Rows are points. Before rounding, the points of a table are all equally far from one centre. They may lie mostly on one side of it. Where is the centre, to within rounding?
In the rows, zero is written as 128.

Points:
[[159 154]
 [114 226]
 [163 164]
 [130 128]
 [164 177]
 [ 89 132]
 [134 130]
 [ 97 223]]
Centre: [114 176]

Points, 11 rows:
[[117 130 123 148  75 183]
 [105  97 128 189 155 114]
 [124  93  85 223  73 162]
 [142  68 151 187 108 108]
 [153 134  83 170 132 134]
 [102 157 141 180  78 120]
 [200 116  97 208  94 162]
 [121 119  86 249  94 183]
 [150  93  87 211 109 115]
 [149 118  84 191  65 173]
 [ 95 137 178 178 150 135]]
Centre: [139 122 142 205 114 161]

Points:
[[145  85 130  88 185 184 151  80  92 182 111]
 [ 83  97 137  85 148 216 192 173 170 138  93]
 [156  81 120 114 208 144 148 111 195 151 138]
 [118  74 142 129 214 128 143 110 135 130  81]
 [134  92 104  44 249 149 138 161 132 156 133]
 [122  86 128 148 141 110 116 104 152 156 106]
 [119 110 144  78 181 208 153  86 197 133 134]
 [104  97 127 104 191 176 179 110 161 193 172]
 [115  89  94 162 156 173 167 110 144 132 122]
 [ 88  63 158  79 125 182 148  92 142 142 152]
 [113  48 164  97 138 172 157  98 151 152 104]
 [140  60 120 126 198 159 120 145  80 136 122]
 [154  60 102  92 157 174 143  86 165 119 117]
 [118  84 100  75 193 176 185  96 130 161  75]
 [167  90 137 110 139 162 120 108 157 192 171]
 [ 72 118 102  95 178 196 184  98 173 145 132]
 [104  79 146 124 163 163 170 144 187 123 189]
 [144  72  96  95 161 186 187 158  91 188 114]]
Centre: [132 134 137  79 156 145 154 148 130 133 128]
